Each row of a before or after table is a point. The points were changed in one or more steps. Then noise was added and the rows were shuffled. The steps act on how far a point lies along the listed directions, d1 being the first. What was done? A step turns or swaps two directions, mirrors them in a line or flattens them onto one, adds a multiple of one to another, or multiplies one. Angles are multiples of 10 degrees, from the lower direction toward the higher: turns from -170 to 170, lines from 10 to 170 but not 90. Use the fewest steps. Two steps may share a direction if one is a turn and the other turns, adds or multiplies; they go together, in the order done. Otherwise the lowest direction goes first.

Directions:
(1): [-15  27  42]
(2): [-45  11 -24]
Before, 9 rows:
[[  7 -25 -33]
 [-32  23  -7]
 [-62  13  16]
 [ 50 -47 -45]
 [-26   2 -23]
 [ 32 -27  -1]
 [  8   6  21]
 [-58   0 -44]
 [  3  16  28]]
After:
[[ 44  -2  57]
 [-24   7  -7]
 [-28  17  -3]
 [  0 -25 -34]
 [ 10  23  32]
 [ 31 -25  -9]
 [ 41 -46 -53]
 [-14  13  62]
 [ 23   1  26]]
Steps: mirror d1 and d2 in the line at 20 degrees

Directions:
(1): [-11  21  -2 -21  11 -44 -34  55]
(2): [ -9  -7  -7 -18 -11 -32 -47 -58]
Before:
[[ -9 -25 -10  11 -17  14 -10 -91]
 [ -7   5   7  -3   9 -23 -24  -4]
 [  7 -14  14   3  -1  23  22 -39]
 [  4  -7   2  -3  -7   6  -5 -21]
 [  5 -18  -4  -3 -22  -9  -3 -71]
 [ -4  -2  10  -9  -2   7  18  20]
 [  4 -17  -2  12  -9  15   5 -64]
 [  4   4  -6   8   2   4  12  30]]
After, 8 rows:
[[   8  -23   -1   19  -12   26   12  -79]
 [  -5    1    7    2    3  -14  -18  -17]
 [   7   -9    4    2   -8   11    1  -27]
 [   1    9   -8    3    4   -5    6   44]
 [  10  -28   -3    7  -26   12   15  -96]
 [  -4  -34   -9   23  -26   36   10 -122]
 [   9  -15   11    5   -1   24   25  -41]
 [  -9    4   12  -13    0   -3    9   29]]
Steps: add -0.7 times d2 to d1

Directions:
(1): [ 46  52  29  30  14 -39  25 -12 -14  17 -19]
(2): [  8 -39  -6  10 -47 -34  33 -52  16   8  26]
(3): [ 13  -4  33 -80   5 -13   2 -14 -39   2  17]
(4): [ 45  -4 -64  -1  22  13  15 -15 -31 -41   4]
Before:
[[  6  19   2  13  11  -7  22  -5 -19  -8 -36]
 [-96  -7   1   9   9  47 -45  41  45  -1 -18]
 [-50  13  37 -43  19   9 -26  21   8   3   4]
 [ 27 -14 -41 -77  -1   4  12 -37 -29 -32  21]
 [-71 -11   1  25 -12  48 -32  65  58  14 -26]
 [  3 -47 -34 -21  -9  18  11 -15  17 -28  34]
 [ 33  -9 -44 -30  30  19   0   0 -51 -19  -6]
 [ 14  29  23 -13  32  10  -2  12 -22  21   9]
 [-63  -3   1  32   4  65 -55  49  25 -17 -24]
 [ 13   7  11 -58  -3   2 -14  22 -14 -20 -10]]
After:
[[-34 -11  46  25 -24 -26  -5   1  23  56 -11]
 [ 89  14  -9 -29   9 -33  55 -36 -46 -13  -1]
 [ -5 -21 -21  26 -17  10   8 -21  18   7  34]
 [ 11  52  49  12  29  -4  -4  28  12  20 -11]
 [ 71  13  15   0 -13 -38  42 -73 -51 -12   5]
 [  7   2  -8  40 -36 -15  11   0  34  -4 -24]
 [-44  48  36  46  -2   0 -18  22  58  33 -20]
 [ 66  34 -10  -1  21 -57  52 -69 -40 -13  -9]
 [ 27  12 -31  49   7 -26  37 -33   9 -13   5]
 [-36 -29   3 -13 -21   3  11 -11  -2   1 -17]]
Steps: turn d1 and d2 by 170 degrees; turn d3 and d4 by -170 degrees

Directions:
(1): [ 65 -32  10  -5   5 -27  -2  -4 -10  49   5 -59 -12  18]
(2): [ 11  13  49  17   5  41  23  38 -28 -24   7 -37  56  -3]
(3): [ 14 -56 -12  13   3  -2 -56  -1  -4 -63 -36  -7  13  14]
(4): [  9 -17  21  -9  26 -23  29  30 -14 -26  34  43 -22  67]
(5): [ 49 -13  19  -7 -45  13 -31  11   9   0  51  46   4 -38]
(6): [ 15 -17  32  59 -20  24  38 -61  -9  -5 -20  19 -26   4]
Before (11 x 14):
[[ 14 -11   4 -32   4 -20 -39  52  18  -9  38  13  20  -6]
 [ -8  24 -12   9  -5  22  36 -11  21  49  33  11 -21 -32]
 [-36  36  -9  -3  30 -10  37  -9   5  77 -11 -40 -27   0]
 [ 31  -9  11 -22   8 -27   3  22  -3 -18  14  18   0  42]
 [-32  41  -8  21   0  12  19 -18  10   6  -6 -12  -5 -18]
 [ 40 -54 -23 -56   2 -45 -26  35  17  -5  39  54 -43  43]
 [ 38  -9 -12  -4 -22   0 -66  -9  14  -2  21  14  22 -45]
 [ 19 -20 -41 -44  -8 -34 -22  11  27  61  43  28 -39 -11]
 [ -9 -14 -38 -58  15 -39 -47  29  29  13  41  50 -39  18]
 [  4  28 -20 -38  26 -45  37  12   5  97  11 -87  -9   5]
 [-17 -25 -12   6 -18  15 -31 -27  -1  -6   4   5  -5 -19]]
After, 11 rows:
[[ 27  -8  19  -5  15 -24  26   4  -8 -11  -3   6  -8  52]
 [-11  30  -3   9 -26  21 -18  -1  19 -10  20  24  10 -42]
 [112 -40  -5 -49 -31 -47 -47  21  17  94  67 -46 -14 -33]
 [ 34 -76 -49 -14   2 -41 -48 -17  17  20  -7   6 -46  14]
 [ 49 -11  13 -12 -33   2 -34   7  18  62  50  17 -21 -51]
 [-43  -6 -21   7   2   9 -13 -28  -1   0 -11 -15  -8  -5]
 [-19 -18 -20 -19  37 -37 -26  31  12 -20  -9 -12   6  26]
 [-16  -6 -49  -2  34 -26 -51 -19   4 -11 -43 -42  17   3]
 [ 18 -64 -17 -10  29 -48  20 -10   0  -7 -21  16 -65  82]
 [-20 -32 -37 -25  25 -37 -35  -9  23  -8  -4  44 -55  40]
 [ 25 -37 -16  16 -23  25 -40  -2  24 -19  19  23  -4 -37]]
Steps: multiply d1 by 1.6; add 0.5 times d4 to d6; turn d2 and d6 by -20 degrees; turn d3 and d5 by -110 degrees

Directions:
(1): [-27 -24 -10  -6 -38  48  28 -14 -43  10 -21  19   5  26  40 -10  -5  74
  -1  10  46  40 -22  17]
(2): [ 47 -39 -30  48 -14   9 -39 -12 -28 -56 -61   1  34 -33  24   2   8 -29
 -21  12 -18  18 -10   1]
(3): [-11 -22  -7 -48   5 -37 -16  80  -5 -23  -6 -10  30 -31 -19 -42  26  12
 -18  16  54 -10  17  35]
(4): [ 21  18 -25  24  48 -46 -20 -37 -12  38  14 -39  10   0  22 -44  -8  35
  29  60 -14   7  -7  39]
Before, 13 rows:
[[  8   6  -6   8  59 -41   0  23   6  14 -12 -27  21 -15 -13 -16 -12   4
   13  37  11   1  38  26]
 [ 11  25   0 -11  17 -16  39  24  16  13  32   9   5  -6  -9   1  14   6
    6  22   9 -36   8   0]
 [ 24 -21 -31 -39  31 -72 -36  61  -7 -16 -14 -21  43 -36 -25 -62  26   4
   -3  55  29 -15  21  36]
 [-50 -31  -3 -63 -38  21  19  83 -30 -45 -37  45  -2  -1  -8   1  22  21
  -10 -21  81   0  14  20]
 [-41  30  15 -86  33 -78   8  45  14  76  83 -27  -7   1 -44 -23  17  18
   25  17  25 -39  23  28]
 [-45  15  25 -46 -34   7  17  37  -3  -5  26  14 -17  -8 -25 -11   8  -3
   -9 -45   6 -28   1   3]
 [ 15  29 -15 -28  48 -53 -25  18  43  -6  27 -31   3 -37 -25 -29  12 -52
   -6  29 -27 -33   1  22]
 [ 38  20   3  30  31 -61 -35 -14  46  -4   2 -15   4 -23 -55   8  -5 -71
   -8 -12 -70 -22  26 -27]
 [-55 -11  21 -92 -34  13  36  97  -3  -2  45  21  -3   3 -32 -14  16  22
  -20 -45  77   0  17 -15]
 [-40  44  18   3  29  -8  46 -20  25  79  45 -26 -34  29 -10  -9 -20  32
   45  13  -1 -14 -14  18]
 [-69  20  39 -91  -7  -2  30  89  35  33  58  18 -22   9 -54   2   9  25
   -6 -13  46 -37  14  -5]
 [ 24  26  32 -13  46 -69 -36  35  32  -2  21 -24  -2 -26 -44  15   1 -71
   -6  -5 -52 -54  19   6]
 [  2 -21  13 -23 -31  36   4  11  -2 -22 -30  19  26  -8  14  27  17 -16
  -15 -25  25   0  17 -28]]
After (13 x 24):
[[ 39  42   0  17  63 -61 -47   5  45  17  27 -29  -1 -32 -41  -7   5 -56
   10  34 -71 -51   9  -2]
 [ 32  -2 -39  34  40 -38 -34 -25 -35 -21 -34 -12   6  -7  27 -19  -1  -1
   33  54 -19   5   0  38]
 [  4  32  -5  18  23 -36 -21 -15  -3  13  28 -31  -5 -19  -9 -38   5 -15
   13   7 -48 -19  -8  21]
 [-48  36  14 -69  -4  15  44  12  41  19  51  16 -35  11 -27   6   0  -9
   -8 -21   6 -23  -7  -5]
 [ 26   1 -12   3  19  -6  -9 -30 -14  28 -10 -23  31  -5  35 -19   5  30
   16  37   6  10   8   7]
 [-62  31  30 -47  -4 -14  43   1  32  69  47  12 -18  43 -41  -7 -16  54
    6 -23  25   0  15  -2]
 [  0   7  14  12  11 -16   2  33  48 -23   1  -8  -5 -37 -51  30   5 -88
   -4 -38 -31 -43   8 -21]
 [-47  42  57 -63  14 -19  36  27  17  58  62   3 -35  38 -26  13 -17  26
   15 -11   0 -35   4  13]
 [-13 -11   5 -37 -33  23  31  13  -3   9  -1  33  -5  27 -22  20   0   0
   -6 -12  18  -2   4 -26]
 [ 21  23  -2   5  16 -14  35  21  27  -2  23  10   3  -9 -14  18   9 -15
   -2   9  -7 -38  10 -12]
 [-27   2  26  -6  12  17  40  34  17  -1 -13  12  -8   9 -27  37 -12 -12
    1 -27  12   9  33 -23]
 [  4  14  21 -35  14 -50 -12  22  34  15  48  -6 -13 -19 -61  46  12 -86
   -2 -40 -41 -60  25 -36]
 [ 58  20 -24  35  56 -62 -49 -19   2   4  26 -39  20 -31  -6 -31   1 -43
   15  28 -45 -10   6  -2]]
Steps: swap d1 and d2; multiply d3 by 0; multiply d4 by -1

Directions:
(1): [-28  38 -27 -58 -20  17 -20 -10 -30  -9 -43 -20 -22 -11 -31  45   2 -40
  41  65 -39 -14  -8   5  37   6 -46  39   2 -17  19  15 -46  -4  -5  52
 -41  21 -57  21  12  14   7 -39  17  26   0  10]
(2): [ 12  -5 -26  16  22   9 -28 -28 -25  24 -25 -11  -8  41 -53 -46 -11  24
  -6 -29  38 -80 -31 -40 -42  -6  10 -25  11  39  45  -6 -33 -13   0 -21
 -25   7 -15  -3 -16  17  33 -75 -18 -14  16  52]
(3): [-69  24  -6  38 -34 -12  37 -24  -4  18 -19 -30 -18 -22 -41  11  49   5
 -68  -2 -21 -47   0 -34 -14  -8 -37 -31  -9  26 -18  20  27  -1  10  45
  17 -15  23  20  10   8 -43  29  32 -34 -65  23]
(4): [-11  65 -65  -6  -8  12 -21  65 -38  19 -31   3  44  19   3  26   8  -8
 -10  28 -45  19   4 -39 -42 -18  33 -51  32 -17 -29  25   1   2   1 -40
  63  -2  -4 -21  15  25   4  16  -2   0  56  12]
(5): [ 29  17  30   9 -30 -46 -26  -3 -52 -38  15 -13 -33  19  -5 -26 -18  72
  15  14  -4  40   4 -10 -20 -31 -31 -39   3  -9  11 -63 -37 -34 -30  55
   3 -20 -21   5  44  10 -20  56 -34  -4  13  26]
(6): [  9  -4 -16  13  15 -16  17 -35 -21 -51 -46   9 -69 -57   6 -10 -13  11
  48 -35   1  15  20 -47 -25  -6  50  23 -14 -37 -31  41  19  36  26   2
  46   6 -24  26   4 -52  -1 -13  -5  24  -6  59]
Before, 14 rows:
[[  -3   16  -11    3   -1   27  -38   15  -26   15  -28  -10   18   51
   -37  -32    0    7   -9   10   17  -34  -21  -14  -38   15  -11  -25
    17    8   28  -16  -32    0  -14  -32  -27   27  -23   -1  -11   46
    25  -42  -17    7   39   29]
 [   3  -18   22   21  -20  -27   -1  -21  -33  -16   12   -6  -40   -7
   -29  -36   -9   35   -3    8   -1   -9   -4   -3  -21   -4  -36  -10
   -15   12    2  -29  -17  -28  -11   47   -7  -18  -12   -2   24    1
   -14   33  -14   13   -8    5]
 [  18   28   34  -24  -28  -27  -32   -1  -39  -38   12  -22  -25   12
    -6   10  -27   12   31   54  -32   28   -8   20   21  -13  -51  -13
    -2  -22   15  -57  -64  -23  -21   61  -13   -1  -43   27   25   21
   -13   26   -5    5    1  -14]
 [  44   -8  -56   13   48    5  -29    9  -27   -6  -41   24    8   13
     2  -54  -33   29   55  -40   29  -16   -9  -54  -72   -3   99   -2
    21   -7   -9   12  -27   15    8  -73   52   13  -25    7  -13  -31
    48  -72  -43   31   60   71]
 [  39   -7   -7   12   10   -1    1    0  -16   -3    4  -12   -7   13
    -3  -21  -21   41   20  -20   31   -1  -10  -36  -38  -13   11   -8
     5    7   12  -28  -14  -12    3  -13   13    4   -2  -12    2   -1
    17   -8  -23   -8   22   31]
 [  -9   24   22   16  -30  -48    9   -4  -29  -20   -6   -3  -20   -7
   -20   -6    8   36  -11   23  -36   40   -5   -9    0   -4  -45  -25
     0   -6    7  -40  -16  -21   -1   53   20  -22   10   13   39    9
   -38   54   -7   -7  -23   14]
 [  64  -16  -51   13   57   22  -44   60  -26   11  -11   22   66   67
    33  -32  -30   11    3  -38   25   -7  -19  -42  -67  -22   93  -54
    26  -14    7   11   -3   21    8 -121   63    6    1  -38  -24    6
    55  -35  -47   13  119   40]
 [  28  -19   27  -25  -15  -10    8  -22    3  -21   15  -17  -25   12
     8   -3  -22    7   40    9  -14   34    5   22   36   -9  -23   27
   -11  -28    6  -19  -15   -3  -10   34  -39   -7  -26   12    2   -2
    -5   25    1   25   -8  -25]
 [   3   19  -57   -5   32   14  -10   32  -25    6  -41   17   24    0
    -5    8  -20  -17    5  -20    4  -15   -3  -42  -39   -7   73  -22
    43  -23  -20   31    5   20   21  -96   47   16   -7  -13  -18   -1
    47  -45  -11    8   65   41]
 [  -7   14   39    1  -25  -47   -3  -21  -36  -31   13  -23  -31  -22
    -2  -23   -6   42   33   15  -14   29   -9   11   19  -31  -42  -14
   -20  -25    0  -32  -27    1  -17   60   -4  -16  -22   24   40   13
   -19   38  -20   20   -3   22]
 [  47  -21    0  -33   10  -23  -20  -21  -10  -40   -6   -2  -25   15
     3   -8  -39   20   53    1   30   -5  -18    1    4    2    4   18
     4  -12   32   -6  -55   -7  -12  -11  -18    6  -52    4   17    5
     8  -32   -6   21   26    0]
 [  12  -23   -1  -12   31   13  -11   18   25   26   14    9   25   30
    19  -23   -2   -6  -12  -21   15  -15   -9    2  -12   15   18   -6
    29    0   24    4   19    7    4  -38  -16   -1   14  -20  -37   14
    15  -14  -12   -2   15   -6]
 [  24   20   14  -12  -21  -37    4    1  -39  -47   34   -5  -22    8
    12   -4  -38   49   20   37  -10   46   -3   -8    1  -13  -25  -32
   -11  -19   16  -68  -30  -24  -26   40   -4  -31   -4    9   45   -7
   -31   49  -42    8   11   -3]
 [  24  -17   53   -2  -24  -19  -26  -27  -13  -13   12  -19  -33   22
   -16  -30  -17   41    9   -3    6   21   -4   23    1   -9  -28    4
   -14   12   35  -50  -23   -9  -14   47  -48   -9   -5   -7    7    0
    -4   16  -39    9   -2   -6]]
After, 14 rows:
[[ -11   10   40  -20  -27   16  -14   45   14    0   25    0   37   25
    22   12   13  -17  -14   51  -14   61   12   59   21   22  -50    8
     5  -24   -5  -36   -8    3  -23    1  -31   14   -6   -3    8   41
    -7   48   -1   12   20  -46]
 [  -1   28   15    0  -32  -36  -10  -39  -46  -52  -15  -31  -66  -19
   -24    2  -14   19   30   28  -32    4   -6  -12    2  -14  -38  -10
   -13  -27   -4  -25  -48   -8   -2   74   13    4  -46   45   28   -5
   -30   15    3    0  -24   30]
 [ -14   39  -11   25  -22  -43    9  -12  -45  -12  -43    0  -25  -11
   -36  -10    9   35   -7    6  -35   13   -5  -45  -29   -4  -13  -38
     8   -1    1  -12  -12  -11    9   34   42  -21   -2   18   29    6
   -26   22   -6   -7   -6   47]
 [ -34   29   22   22  -22  -38   -4  -33  -49   -3   -5  -33  -36  -19
   -42  -29    6   44    5    5  -13  -21  -22  -25   -7  -33  -40  -38
   -10   -2    9  -16  -25   -1  -14   52    6  -21  -17   27   32   25
   -18   19  -14    2   -8   57]
 [   7  -35   20  -20   22    3    4   13   35   -2   25   16    8    3
    42   -8   -4   -9   -2  -12    7   20    7   25   18   21    8   20
    19  -18    6   -4   35   18    2  -22  -10   -3   22  -13  -28   -6
    -5   24   -6    4   -1  -34]
 [  42  -35   31  -19   10   16  -47   47   36   58   84   13  115  100
    15  -42  -18   14  -21   29   34   -1  -29   90   15   13  -23   -5
    23   50   52 -101  -63  -59  -51  -35  -61   -4   30  -28  -12   47
    27   -8  -40   -4   41  -69]
 [  23  -32   35  -27  -16  -28   -4  -26   12  -13   27  -13  -16   24
    -4    2  -14   13    9   17   29  -16  -26   35   32   11  -49    7
    -6    7   43  -27  -45  -27  -23   25  -51   -3  -22    7   24   21
   -19    3   14   -2  -15  -36]
 [ -21    0   45   15  -39  -24    0  -33  -14  -16   -7  -30  -44   -8
   -29  -10   18   32  -20    6  -14   18    9    4    0  -15  -34   -3
   -25    6   11  -21    7    6    0   73  -22  -13   11    7   16   -8
   -35   44  -12   -1  -44   -5]
 [  37  -16   11  -40   24   12  -28   55   11   24   37   22   74   59
    21    5  -36  -12   -5   16   17   16   -6   54   23    6   13  -12
    43   -3   28  -50  -25  -18  -21  -81  -32   13   12  -43  -17   30
    51  -18  -25    0   75  -41]
 [  23  -13   27    1  -15    2    6   23   13   17   43  -13   30   30
     7   -1   -2   22  -13    9   21   18   -8    6   -4  -10  -38   -5
     2   21   23  -58  -14  -33  -14   10  -13   -1   18  -25    5   25
    -4   36  -11  -20    5  -22]
 [ 102  -69   56  -16   27    4  -45   66   29   -1   94   28   91   83
    84  -20  -42   16    2    1   40   61  -16   81   26   -2   10  -10
    14  -11   34  -84  -19  -13  -33  -66  -18   -9   25  -52  -13   18
    28   39  -49   16   88  -64]
 [ -21    1   10   28  -31  -25   10  -10  -34    5    7  -14  -21  -12
   -35  -24   10   20  -32   22  -19  -16   -5  -11  -21    2  -42  -28
   -10   12   -9  -19   -4  -21   -5   43   15  -23   -5  -13   26   10
   -23   46    2    0  -19   -1]
 [  -2   21    2    9  -21  -39   13  -31  -50  -47    9  -14  -54   -8
   -16  -19  -26   56    6   15   -5   12   -4  -42  -13  -19  -21  -38
   -18   -8   11  -48  -24  -17  -16   54    5  -31   -5   31   41  -20
   -34   34  -39    4   -8   41]
 [   3  -22    9    1  -16  -17   23  -57  -13  -20  -16  -29  -59   -4
   -31  -16  -14   17   19  -22   -6  -17   -5  -21   11  -16  -20   10
   -19  -14   10    7  -12    8    6   48  -31   -7  -33   26   -7  -13
   -10   -7   13   13  -36   24]]
Steps: turn d2 and d6 by -120 degrees; multiply d6 by 1.3; turn d3 and d4 by 50 degrees; turn d3 and d5 by -20 degrees
